Each row is a point. Each table stands for the endless flat space through its points: a line for two points, a plane for three, and so on. The two share one point or none. Which?

First (2 x 4):
[[-12   8 -16 -11]
 [-13   3 -21  -9]]
Second (2 x 4):
[[-10  15 -18   0]
 [-10  17 -10 -10]]
They share: [-10  18  -6 -15]

First (2 x 8):
[[  1   9 -12  19 -15  10 -11 -18]
 [ -3   3  -7  15 -14   7 -12 -15]]
Second (3 x 8):
[[-16 -15  11   0 -13  -8   1 -23]
 [ -6  -1  -3   0 -23   2 -27 -11]
 [-14 -13   7  -2 -18  -7  -8 -20]]
They share: no point

First (2 x 11):
[[ 10   8  16 -19  -9  -5  14  -5  -5  14  13]
 [ 22   5  10  -7 -18  10  11  -2 -17  23   4]]
Second (2 x 11):
[[ 29  -8   8 -24   0  -3  28 -10   6  29  -8]
 [ 24  -3  10 -21  -4  -2  23  -8   1  25  -2]]
They share: [ 14   7  14 -15 -12   0  13  -4  -9  17  10]

First (3 x 12):
[[ 17  25  -5  -5  17  12  -7   7  29  -9 -15 -12]
 [ 21  31  -7  -1  19  16  -4   6  37 -11 -11 -11]
 [  5  25  -5   1  17   0  -7  -5  23  -9 -30 -30]]
Second (2 x 12):
[[ 19   9  -3 -12  13  11  -7  11  15   0 -22  -3]
 [ 25   5  -5  -9  13  14  -1   9  15   5 -26   2]]
They share: [ 13  13  -1 -15  13   8 -13  13  15  -5 -18  -8]

First (4 x 18):
[[  2  13 -16 -18   5   6  -7   5  27 -26  24  34  -3  20  -9  -8  -4   3]
 [-10  -5 -24  -6   3  12 -25   7   5 -22  22  12   5  36   9 -12  -2  -9]
 [-11   4 -28  -2   0  13 -22   9  11 -32  29  18  12  40   3 -14  -7 -16]
 [-14 -23 -24 -14   4   4 -28   2  -8 -10  15  -4  -1  29  18 -15   1  -7]]
Second (4 x 18):
[[ -7  -6 -37 -34  -8  -3  -3  11  13 -14  16  -1  -1  14  32 -15  15 -19]
 [-22 -26 -12 -19   7   7 -33  -9   3  -9  11   4   4  24   2 -20   5   6]
 [  0   0 -39 -28  -9   0  14  16  19   0  23  13 -10  14  22   0  -3 -15]
 [  3 -14 -31 -28  -6   9   5  11   9   0  22  17 -15  10   4  -5  -9  -5]]
They share: no point

First (4 x 24):
[[ 36 -12   2   8 -18  16   4   7  -1  -4  14  39  13  -4  29  16  28  29
  -13  15  -7   9 -15 -20]
 [  7   1 -27  21   7 -16 -14 -13 -12   8  -7  11  15  19  11  -2   5  17
   -7   8   5  26 -15  -3]
 [ 21   9 -15   7   2 -32 -28 -29 -22 -11   5  25   4   3   4  23   8  12
  -14  -1  28  48  11   4]
 [ 16   8 -10   2   7 -10 -12  -9  -5 -13  -4  23   8   0   4  15  19  20
  -18   4   6  27  -5   1]]
Second (2 x 24):
[[  7 -12 -28   9  15   3 -26   3 -12   0  -8  21   4  12  14  14  16   4
   -6   5   7  32 -14 -19]
 [  7  -2 -22   9  11  -1 -14  -3  -6   0  -8  17   8   8  10   8  14  16
  -10   9   1  24 -14 -11]]
They share: no point

First (4 x 24):
[[-23  10  -3  -1   3   3  -5   0 -23  -1 -15  24 -15 -21   3  31  19 -18
   32  35 -29   2  32  23]
 [-11 -10  -7  19  -1  19   7 -12  -7  11 -31   0  -3 -17 -21  27  39   2
   24  27 -13   2  24   3]
 [  9 -23 -14   9   6 -47 -34 -17  32  -7 -11   8   8 -21  -4  -1 -22 -17
  -13 -39   3 -12   8 -22]
 [-10  10  -4  -5  15 -43 -30  -1  -3 -13   5  31 -11 -27  19  15 -24 -40
    8  -5 -22  -2  32   8]]
Second (4 x 24):
[[ -5  -8 -17  10  -7 -30  -9 -14   1 -12  -5  19  -9 -19  -6  13  -9 -19
    2  -6 -20  -9  26  10]
 [ -2  -8  -4  -1  13  -4 -40  -3   2  -4 -38  27  10 -31 -17  25  23 -22
   19 -11  -9  -1   7 -21]
 [ -8 -12  -6  12 -17 -18 -22 -18  -8  -4 -11  34   7 -13 -15  24   5 -31
   -6 -11 -22  -4  39  -2]
 [ -9   6 -11  -9   8 -29 -13 -11  20  -2 -20  16 -15 -28   2  20   2 -20
   13   5  -1   0  11  -9]]
They share: no point

First (3 x 24):
[[  2  14  -8  -7  27 -15   6   5 -29 -12  22  13  25 -21  14  -6   2   7
    1  21  19 -10  15  -2]
 [  1  14  -5  -3  25 -15   6   6 -24  -9  19  11  20 -23  16  -5  -3   9
   -1  20  17 -12  19   2]
 [-14  -2  16  33  19  -7  -2  21   7 -20  -2  21  13  -9   6   6  -6  11
    1  -3  -9  -6  15  34]]
Second (5 x 24):
[[-29  -7  -2  26  12 -27  23  -5  -7 -19  -6  23   9  10  26 -13  -6  24
   19  -4  -4   0  27  37]
 [-24 -17  13   9   1  -8   6  10 -63  -3  30  -2  26 -13 -19  -1  -1  23
   -3 -15   0 -15  11  34]
 [-15  -3  24   5  31 -48  -5  32 -18 -18 -10  20  40 -19  31 -41 -39  20
   -6 -18 -23  -3   4  -1]
 [ -6  -4   5  24   5  11  -3   4 -24   3  31   2   6 -13 -14  21  13   6
  -11   8  23 -21  26  26]
 [-27   0   6  18  27 -55  14  14   9 -30 -31  32  24   1  54 -39 -33  23
   16 -11 -24  11  19  17]]
They share: no point

First (2 x 24):
[[  6   0 -14   3  -3  11  18 -15  14  15   4  -6  -5  17  14  -2  -5  -5
   -3 -13  13  17  11   3]
 [-14  12 -14   3   9  -1  -2  -3 -10  -9  -4 -18 -25   5  14 -14  -9  11
  -11 -29  29   5  11   7]]
Second (6 x 24):
[[ 15  -2  27   5 -27   1  -5  -4  19  23  20  10 -20  35  16  -7  20 -24
  -13 -21  18  16 -12  -1]
 [  7   3 -54  28  43  19   9 -18  24  11 -39 -33   8  -2   2 -12 -28  13
   17 -10  43 -32  10   3]
 [  6   3 -19  -5   3   4  20 -27   2  -3   7 -16 -14  16  19  -5 -20  -1
   -1 -22  16  18  15  10]
 [-27  -8 -19   0   8  18  24  -9  22  -4  38  -2 -29  -8  13 -20  -9 -19
  -21 -11  19  39  -9 -19]
 [ -6   8 -36  -6   7   6  18 -17  -5 -11   0 -25 -12   3  21  -8 -28   6
    3 -15  15  20  17  12]
 [-17   6 -39  21  16  19  -2  15  18  12 -19 -19  -2 -10   7 -16  -7   4
    2   0  30  -4  -2  -5]]
They share: [  1   3 -14   3   0   8  13 -12   8   9   2  -9 -10  14  14  -5  -6  -1
  -5 -17  17  14  11   4]

First (2 x 24):
[[ -4 -12 -10 -18  26 -15  15  11  16   9   6  21  -8   8  32   4  -4  16
   12  -2  17 -23   6 -20]
 [ -9 -13 -13 -16  20 -16  11  12  16  13   2  20  -6   6  26   3  -5  12
   10   0  11 -22   2 -16]]
Second (2 x 24):
[[-22  -2 -23 -19   9 -25   8   8  12  24 -13  14  -3  -4  12  -3 -19  -8
   11  -6   5 -15   7   2]
 [-25 -17 -23 -13   0 -13   2  11  15  21  -1  17  -6   2  18   3  -7   4
    5   3   2 -30  -8 -13]]
They share: no point
